Each wall is flat, endless, passes through zero and stands at right angles to its row. A trip goes straight from one point to another. List the walls that it crosses, first one first.

Walls:
(1): [-5,25,18]
(2): [65,31,-8]
(3): [-18,5,13]
Trips:
[19,-19,4] to [63,7,30] -> 1
[-14,-35,51] to [-26,0,-33] -> 1
[38,66,-33] to [-26,7,22] -> 3, 2
[9,77,-37] to [-1,-11,17] -> 3, 2
[-25,25,7] to [17,22,-32] -> 2, 3, 1
[4,-21,-5] to [8,-2,37] -> 3, 1, 2

Walls:
(1): [39,-6,1,22,-29,-9]
(2): [8,-93,-31,-3,12,-6]
(3): [30,1,-1,-6,13,7]
(4): [27,-11,40,25,-10,-29]
(5): [-37,-17,-33,-12,-4,21]
(6): [51,-8,-3,25,-3,-23]
(7): [21,-36,26,22,-12,-26]
Trips:
[22,-33,5,-23,35,3] to [49,-33,3,17,36,-34] -> 1
[-16,-46,27,-46,17,28] to [11,29,-24,8,-17,25] -> 7, 2, 1, 6
[-15,35,-38,52,-5,-1] to [63,-16,47,5,61,-32] -> 5, 4, 3, 7, 2
[-38,3,-5,10,8,-9] to [4,32,24,5,-20,13] -> 5, 4, 1

Walls:
(1): [-6,-31,23,37,16,13,11,6,-45]
(2): [17,-47,27,-22,14,18,8,24,-11]
(3): [-20,25,1,-44,-30,68,11,3,-10]
(4): [17,-32,14,2,-1,-51,18,38,39]
(5): [11,3,-12,-19,-36,6,42,10,-22]
(6): [-17,9,5,-30,14,11,5,-33,4]
Trips:
[-40,16,0,8,-24,7,-36,-10,61] to [16,53,6,-8,50,6,36,14,8] -> 5
[70,-6,-1,-3,-1,-27,25,-3,-40] to [-53,-7,33,44,-21,0,-4,34,1] -> 5, 2
[-27,35,-37,-3,8,-47,-30,43,12] to [-23,18,-24,24,32,-69,16,-26,25] -> 6
[-4,7,12,63,9,12,11,49,4] to [-20,41,-14,-6,29,50,25,-21,-67] -> 2, 4, 3, 5, 6

Walls:
(1): [-16,25,31,18,6,-31,-60,-19,58,-26,13,45]
(2): [-17,59,-30,69,-24,22,47,-34,9,20,19,-11]
(3): [33,-6,-25,25,34,-81,8,-25,7,-35,45,24]
(4): [31,2,3,51,11,-10,-24,-23,-23,29,-11,35]
(5): [76,40,-17,59,44,-20,-33,20,-7,11,-18,-19]
(6): [-13,-28,-3,2,-14,19,4,-16,17,6,-35,16]
(7): [39,8,-19,23,20,-54,17,28,17,40,-8,-6]
(8): [-7,5,9,19,-19,-64,-11,-19,-11,16,-25,53]
Trips:
[23,8,21,7,-23,-44,-18,-18,17,13,-10,-19] to [3,-5,19,24,35,-68,-17,-5,7,11,5,-43] -> none
[-1,-13,-23,2,39,32,53,30,-2,33,-5,-28] to [13,45,10,14,-45,-22,25,9,-37,32,-23,35] -> 6, 4, 8
[4,0,-43,51,24,11,15,-22,-23,-16,-29,30] to [58,-1,-16,25,-36,-35,19,-68,-38,18,-24,7] -> none
[-8,50,-2,-39,-61,10,7,34,-24,-26,59,-18] to [-31,25,1,-21,-2,-11,-33,48,55,-6,26,-34] -> 1, 2, 7
[-30,5,-28,32,25,2,-50,-24,33,2,39,-16] to [-36,-31,5,19,2,-18,-6,29,18,-33,24,26] -> 5, 4, 8, 2, 6

Walls:
(1): [5,11,-32,37,58,2,-10,-14,14,-8,-37,-33,-18,-2,-12,7,31,33]
(2): [-2,5,-17,-39,-25,-25,8,-2,31,13,-17,-16,-19,18,-6,-32,-4,11]
(3): [-41,-28,-29,57,-16,44,-13,-33,1,-21,-34,-26,2,-69,-26,41,-8,13]
(4): [-9,-15,-26,-25,7,-63,-42,-23,6,9,-33,-16,16,12,4,1,17,32]
Trips:
[13,-38,-12,10,43,-29,13,-13,25,-7,-90,-2,-22,-23,-40,-8,22,-32] to [-52,-39,-38,-6,74,-17,-3,-29,5,-21,-22,-42,-4,-23,-6,55,-10,-10] -> 2
[13,53,-33,-47,-22,-9,14,3,32,-20,-5,11,-30,-2,58,-14,-1,33] to [14,26,-13,-27,36,-45,-47,9,-21,10,-55,7,-4,41,11,20,-6,5] -> 1
[-3,11,-2,14,9,3,-7,24,35,61,18,-37,15,5,16,-26,-2,-28] to [17,-4,46,-5,-5,-69,29,37,2,-25,-9,63,41,55,27,-37,-22,-20] -> 4
[19,-12,2,-20,3,-8,-9,-5,6,-7,-17,4,-29,-2,-35,16,18,56] to [-14,-30,-23,33,28,42,0,6,21,24,-13,1,-17,-17,5,26,-26,-22] -> 2, 4
[-14,-35,-5,-26,-38,-34,-20,-39,-3,14,28,8,-44,9,29,-11,-71,-9] to [36,11,-33,-20,1,12,-23,-47,-75,-39,-27,-64,-60,-15,-40,-6,0,-5] -> 3, 1
[18,8,-9,-26,-14,33,19,-32,-1,15,37,12,-32,-30,-9,-46,-66,-46] to [40,-45,-10,-18,-7,-20,-15,30,-32,-11,-17,-22,1,35,-11,-32,15,-7] -> 4

Walls:
(1): [-1,11,5,28,-3,1,22,81,19,25,3,-30,-16,5,8,28,-39,7,2,34,25,19,19,-14,-46,29,-11,-5,11,50,5,-3]
(2): [-6,-21,1,-5,-38,-20,-7,-34,-2,-39,-71,-2,26,1,-4,23,-5,27,5,-37,-48,-75,6,15,-19,18,20,35,-17,-29,-5,32]
(3): [32,-21,-9,12,13,-37,-30,-63,-36,-3,12,-13,54,44,-7,-12,2,-7,-29,-24,21,19,-50,-34,25,-3,27,-31,-61,31,28,35]
(4): [-9,-24,-54,37,13,46,-14,-31,-67,32,-15,52,22,-19,76,27,-38,11,79,-27,-18,51,-5,-38,10,-12,25,17,-16,-47,-10,-55]
(5): [-23,-40,-25,-28,8,-17,-23,-31,7,-18,-11,-13,41,37,4,-15,34,3,6,10,43,22,8,18,36,-1,-13,21,-15,-11,2,45]
(6): [-20,1,-14,36,-45,-6,-52,-45,-34,-78,-11,-9,20,-39,34,21,22,18,-16,-39,-14,2,27,39,56,44,-25,4,32,-3,39,-33]
Trips:
[14,1,9,-52,0,41,24,19,-13,-12,12,9,4,-12,-23,-9,-22,6,14,-53,66,27,-48,-20,-14,-6,22,-12,-6,-23,2,-60] to [-4,74,-5,17,-14,-3,-57,-5,30,29,-2,2,8,28,22,34,-7,-41,46,5,-1,9,7,-21,-13,-86,-15,-26,14,-43,-31,-26] -> 3
[-10,-25,-3,-18,28,-31,-18,-4,-9,-2,-16,-19,-32,38,0,-31,2,-19,0,-21,-48,4,6,25,-20,-21,-17,-1,-5,-23,47,29] to [24,38,-46,-7,-52,-3,10,-28,24,-42,-6,7,-19,3,0,4,-1,9,52,-50,-14,25,13,-19,6,43,5,17,-12,-13,-63,-20] -> 6, 4, 3, 5
[29,-59,-8,13,-15,-36,-14,39,31,-49,42,-56,-20,-33,-7,7,-8,7,63,-5,-18,-6,13,-17,-5,35,2,-2,-6,-2,17,15] to [-23,-5,48,-4,47,29,7,-31,-36,-49,-1,29,32,41,-41,34,17,43,44,46,27,-18,-53,4,-11,-22,-24,0,24,5,17,-4] -> 5, 3, 1, 6, 4
[-7,15,-40,-40,29,6,76,-87,1,-7,32,-37,-49,-3,21,-11,-12,-41,13,34,-10,-45,-35,-26,-43,-21,-18,-20,10,11,60,-42] to [-12,2,51,-37,-5,11,4,2,-32,-4,18,-12,23,-26,-11,-6,-2,-31,31,6,-7,63,24,5,-40,0,5,-2,-35,43,13,-3] -> 1, 4
[-31,-33,-6,32,16,12,-50,4,-50,-5,-5,-8,-70,23,5,-39,-22,44,-33,-25,-2,27,5,-14,-8,19,3,-8,-10,57,-6,28] to [-53,30,34,-8,-36,-48,3,-61,-48,-15,21,9,5,18,3,-5,-51,-12,-23,-38,-32,-8,40,-21,-12,-16,7,27,14,-3,15,26] -> 2, 5, 1
[60,9,-18,5,20,44,-41,8,25,-45,-40,-4,8,-30,-46,6,-13,11,8,36,7,-6,-34,-29,8,2,19,-28,-19,51,-20,-34] to [-9,-25,-10,-32,-60,-1,-23,85,-75,31,22,3,-23,-9,36,-10,-22,-18,-31,15,16,1,2,-48,10,25,19,3,-39,-71,9,-12] -> 4, 3
[-42,-11,-58,23,50,42,-11,30,-28,36,5,-5,-40,-2,-3,43,-24,28,16,23,12,-12,21,-25,-32,-9,34,2,47,47,-13,0] to [-1,12,27,18,11,2,31,-4,22,49,-35,20,-30,24,21,31,5,4,-19,23,-7,68,48,11,-20,31,39,-7,-33,-32,5,21] -> none

Walls:
(1): [29,-24,-12,-10,-22,4,-24,-36,-35,-22,-4,-5,-21,-10,-19,-44,-28,57,45,65,-33,-8,-49,-18,6,26,5,-32,23,-14,67,-33,-95,-25,-40,4,28,-5,25,-54,-7,-13,1,-54,-17,-5,-23,-48]
(2): [12,78,-12,-5,3,44,12,-18,8,-23,40,14,-20,-2,8,37,-5,5,-10,-26,-29,28,-13,13,30,13,-40,35,-1,19,20,-19,18,14,12,-28,-37,12,3,-2,-21,61,-8,5,-8,-15,-21,-21]
(3): [36,7,-36,-11,-13,26,-26,10,-29,-14,-14,17,0,19,-76,3,-12,1,-1,-25,-1,14,9,-8,-5,-19,-42,-14,-17,5,7,8,2,-5,-28,35,-33,-8,4,-20,-4,16,-2,37,-33,-14,17,42]
(4): [-8,30,-66,-15,-15,-1,11,43,-2,-16,1,-12,-4,9,-31,-8,-42,-10,-9,3,-16,-32,34,-43,-20,-3,-1,4,14,44,1,14,8,-36,6,-15,9,5,4,1,1,52,17,7,3,6,25,58]
(5): [14,-1,-40,-38,29,-9,47,11,-15,-44,13,18,3,31,-16,-26,-11,-1,28,3,-38,21,52,3,-41,-15,-12,28,-20,-26,-27,21,-30,-24,-23,-10,4,23,-25,-16,-37,-19,24,-3,36,58,13,-2]
(6): [-3,26,-1,6,2,24,6,31,-42,-5,19,42,0,30,-88,0,-20,2,0,22,2,14,19,-10,-17,8,26,4,-22,5,-27,13,-22,-50,-23,32,33,48,1,15,-47,-48,-19,35,-62,12,7,-16]
(7): [23,8,16,-29,-28,-5,44,29,28,-4,-16,26,5,5,2,-6,31,-2,29,-2,22,-16,-58,-16,23,-24,-15,-15,-17,-26,-35,-52,-20,42,-15,46,8,14,1,37,6,-13,17,6,-23,-9,16,28]
(8): [-8,31,-11,-28,-12,-10,0,0,30,20,3,36,-12,24,50,-15,28,43,-20,12,-10,35,-20,77,4,-6,-23,-56,0,25,-5,26,-1,-24,-13,0,-23,1,17,47,-32,23,-16,-25,41,-5,8,-61]
Trips:
[-5,-58,24,-6,-23,-35,41,-39,33,-10,9,5,-33,15,-7,1,-5,37,-1,30,-24,46,-30,-23,21,47,-31,26,2,-38,23,-10,1,-7,50,-6,29,8,28,48,15,-12,-10,24,15,34,1,0] to [-14,14,29,-11,37,19,43,0,3,2,-6,-35,-14,23,1,15,34,23,-5,54,62,-2,-32,15,-12,45,0,-3,-6,11,19,10,6,7,4,-40,41,-1,-11,19,-19,-19,27,56,-23,-12,-32,-42] -> 5, 6, 2
[-9,-35,42,-11,-10,39,14,15,-13,36,-26,0,-52,38,14,-72,-17,23,-24,23,3,30,8,-4,23,-49,-14,-20,-20,34,5,2,-30,-1,-8,-7,-19,-16,-22,-59,-7,-23,54,-10,17,23,-13,-13] to [-14,-57,6,33,11,11,32,21,6,24,-24,-11,14,-22,-3,-20,35,-57,6,35,-4,-13,-1,35,-3,-18,27,6,26,-20,37,-21,44,-59,8,-2,3,-65,-5,-4,88,-28,50,0,-9,-33,12,0] -> 3, 8, 5, 1
[-5,-18,-21,36,-61,-42,-13,26,-20,-11,31,-9,-33,25,-39,-1,-3,0,42,26,-4,-60,0,24,12,27,12,-7,9,22,-14,12,26,17,33,-13,42,-28,3,-34,-19,-24,35,37,33,-27,21,-18] to [-21,25,-18,-9,0,-10,25,16,10,27,-35,-56,37,16,15,5,-1,1,23,-34,-49,-8,12,-43,-23,-44,9,20,1,6,15,39,22,-25,29,36,-14,-32,-11,23,22,20,25,-2,44,-29,-41,0] -> 6, 1, 5
[36,26,-3,36,60,-1,-6,-19,14,18,7,-24,-11,-12,-16,-3,11,-12,32,26,25,12,8,-6,-12,25,61,-3,3,-13,-16,-13,12,11,49,3,-16,-24,6,-23,4,12,6,2,-41,-6,-7,40] to [13,16,1,-18,31,8,11,10,-1,-2,-13,-4,-20,-1,-3,4,-20,-13,30,-31,-17,-2,3,-48,-62,-13,16,-2,-13,10,20,-13,6,10,-13,47,8,-10,1,0,-25,-16,-8,-20,-39,13,-19,12] -> 6, 4, 3, 7, 1, 5

Walls:
(1): [-8,-19,22,-23,5,22,10,47,1,5,6,-43,3,-28,-27,32,8,-32,-21,0,32,-44,9,46,40,18,-7,-16,2,21,18,-12,-20,-1,-14,-8,26,-22,4,-34,-54,-37,3,-43,16,-23,-8,-20]
(2): [-32,35,27,-55,-37,-21,35,-13,19,-32,23,-22,30,18,19,55,-21,-2,33,8,17,-56,70,-21,-41,20,8,22,1,-7,-8,-5,-2,3,-55,15,-46,0,-29,-1,-27,28,10,13,-13,-10,-1,-1]
(3): [-15,34,-44,32,-40,9,0,-63,-13,39,-22,19,-8,22,-36,-10,-24,-47,-29,22,-8,-16,-34,-29,-12,-32,39,-36,57,12,26,19,-17,3,-19,-25,-11,-23,47,-11,-13,2,12,-25,-18,-25,-43,-69]
(4): [17,-19,17,-29,-9,-35,19,9,-21,-4,33,-20,-59,19,26,-45,-22,-42,-28,-22,-14,28,-31,47,-15,26,-44,12,38,-7,45,-5,21,9,-3,2,9,-43,-32,15,-44,11,11,-43,29,-4,11,36]
(5): [0,-56,-6,15,-17,-25,-8,-29,-5,9,-5,20,30,41,-34,13,-35,-23,1,-15,-39,-6,-9,-29,9,-2,-40,36,1,1,9,-39,8,2,-84,54,21,40,16,-3,-5,-8,-16,-8,53,-13,-1,-1]
(6): [-8,35,11,-46,-17,1,9,12,53,29,10,-24,34,4,-21,34,-7,7,11,-39,40,-10,-18,-37,7,0,45,-5,43,-14,17,-13,-45,-19,41,-24,17,54,14,9,49,36,65,13,-10,-6,-39,20]
(7): [59,50,3,2,-26,-14,0,-14,-21,35,-65,26,-24,6,-7,14,-9,16,15,19,-41,-35,-17,17,30,6,16,25,-3,-23,2,37,-50,36,-15,-60,-4,29,8,49,-15,-70,-32,-25,-45,19,3,95]
(8): [15,-25,25,33,41,-7,39,-38,-22,21,-36,-57,0,37,9,-6,10,1,-19,-7,-46,66,20,-22,-24,-16,-61,9,26,4,-21,18,33,12,34,58,8,42,-54,-12,34,-45,19,27,10,-3,14,-8]
(9): [31,-25,9,60,14,23,-61,38,22,31,12,-9,-18,-25,-12,3,28,23,18,17,54,-25,-44,-9,18,24,12,12,2,5,-21,-28,-7,-25,1,14,-12,22,-16,47,1,-2,8,-23,-71,-22,61,-40]
Trips:
[24,20,-25,4,29,13,-23,11,45,52,-10,26,-15,9,-5,23,-43,35,-40,-11,-15,-43,17,49,12,-20,-18,0,-27,11,27,-6,-63,8,-13,-5,46,-4,-28,-51,-17,-19,28,-6,-30,9,-17,15] to [9,-26,-28,47,51,24,-1,-3,39,11,39,0,39,-10,-61,1,-41,30,-2,0,62,2,-23,-4,2,7,-19,-7,29,-12,-81,-1,-19,11,5,-74,-51,-15,5,9,42,39,-45,-50,-1,-5,-5,-4] -> 7, 1
[11,-9,8,11,40,0,-32,-8,-51,75,11,-25,9,16,-30,42,-2,-2,7,36,-4,-41,-21,-25,40,-28,-8,-35,8,-5,22,-56,7,10,-39,-29,52,14,-68,-3,29,13,18,-11,-15,50,-37,-11] to [-17,28,-22,13,-39,-33,46,30,28,14,0,-16,-8,-3,-60,-32,-30,0,9,23,22,27,10,33,-22,-26,42,-16,26,18,-5,-5,-6,-11,24,34,12,-6,2,41,-12,-37,58,9,22,-30,2,46] -> 4, 5, 9
[1,-3,-32,-35,0,-23,-2,-9,-22,6,-1,7,-26,-13,0,-18,-35,-3,-13,14,-12,1,-34,22,-51,-51,-15,4,-31,56,29,-8,46,-15,-47,-12,-7,-2,-6,14,18,36,-45,20,-4,15,13,33] to [-1,8,10,0,18,59,8,-19,-16,6,7,3,6,7,-40,5,16,-29,-22,47,-22,-40,-10,18,30,-36,11,16,31,17,-19,-17,40,21,57,17,23,-19,-10,23,15,-4,-11,-10,-31,-8,5,25] -> 8, 5, 9, 1, 4

Walls:
(1): [4,-37,6,22,17,-53,12,-3,-17,16,-34,11,-33,30,41,6,29,1,-23,45,-68,-14,-9,25,-24,11,24,-5,49,42,35,-17,-8,54,28,19,5,43,33,31,21,-4,23,-3,-48,-10,-50,-34]
(2): [-50,-19,-15,26,-20,-21,-16,-49,-31,-12,6,12,-6,-9,30,-21,-8,23,-20,11,-24,-22,-32,5,36,-24,-34,-16,-5,33,18,23,-38,0,-39,-12,10,-43,-20,40,-46,-13,11,1,-49,-27,5,-47]
(3): [41,20,27,-21,40,-7,1,-14,34,20,-66,-19,11,26,-22,-10,67,12,0,-30,-15,-37,5,30,-18,-10,35,-26,-13,-19,-9,27,-16,18,-23,-10,22,-13,-42,-13,16,-13,-4,4,-6,-1,19,-13]
(4): [19,13,32,30,63,-48,13,9,28,13,-25,-10,-9,11,-1,-38,-16,-22,-10,35,-3,36,-26,14,40,-12,28,10,46,8,-7,-21,-28,20,-15,14,35,20,-41,-12,-15,45,-27,23,-20,-48,-31,-14]
(5): [9,7,-58,-22,-38,20,33,-28,-39,18,19,10,35,-17,28,22,-49,-52,23,17,-22,-36,-61,-9,66,-39,-28,15,-34,42,41,-15,5,-32,-13,43,-5,25,-47,-12,5,5,-10,-30,31,-4,-47,-39]
(6): [10,-10,9,6,-44,36,-23,-13,11,1,42,65,80,36,-20,7,-27,18,-52,-2,2,-26,0,-8,-42,-16,-12,-43,34,29,-57,-8,2,-15,-22,-26,15,57,4,-5,15,-1,-12,-27,37,45,-7,22]
Trips:
[18,22,-34,-21,-13,3,-1,-29,-1,-44,69,3,-19,-91,28,4,-7,-5,-9,-39,-73,-23,-34,-49,-8,6,-20,9,-4,12,-14,-1,27,27,27,40,-9,-26,20,1,-19,30,-10,7,-25,15,-1,0] to [-15,50,48,-22,-3,24,-51,-1,30,-20,11,1,-18,6,-76,26,-4,-13,-28,13,-27,-13,43,48,-4,24,58,15,38,-14,-61,-56,-31,-2,-13,10,1,7,38,13,25,-6,-48,-16,-42,5,24,-15] -> 6, 5, 2, 1, 3, 4
[14,-64,38,14,-7,51,64,55,17,-9,2,4,-28,10,44,43,10,-17,-24,-24,15,8,-19,-24,48,-25,14,46,15,3,10,-3,40,13,-45,26,25,5,-3,16,28,-17,-6,-74,7,0,14,-14] to [-12,-1,-2,-18,-2,-21,33,-15,-32,43,46,18,-22,0,2,16,44,13,-12,-10,-30,-18,19,23,17,16,4,-84,28,49,12,-10,78,20,-6,11,-44,-23,46,-23,-40,-10,28,29,-66,-26,61,9] -> 4, 2, 5
[81,6,-15,22,-3,3,-26,12,-21,60,19,-51,-38,40,-12,19,49,22,3,21,59,28,5,-54,17,5,8,62,27,51,42,-2,14,-25,23,31,33,26,-50,-33,10,7,5,62,-3,8,32,-70] to [-39,-41,20,-24,8,-36,-32,-6,0,26,33,12,45,-2,-21,-27,24,26,-25,32,-7,-24,-4,-19,-17,-13,-11,26,21,14,-7,-58,-12,7,62,1,-26,-13,-11,-23,3,8,8,-25,-40,-6,-14,-24] -> 3, 2, 6, 5
[-34,10,26,-22,-45,44,50,-30,23,7,30,-47,-41,-28,8,1,-22,-7,-1,-1,-7,-21,-20,12,14,-21,23,5,-49,-3,27,-32,-6,-32,9,-63,8,-6,0,2,22,6,14,-3,-9,9,44,-27] to [14,-18,-12,26,11,21,-4,-8,-9,9,-13,-56,47,11,-3,-19,-37,18,-26,-13,18,-13,-29,-3,-8,-30,6,-17,-4,7,-47,-46,9,-54,-39,39,22,-24,6,-42,7,21,-16,-6,3,-7,8,-36] -> 6, 3, 4
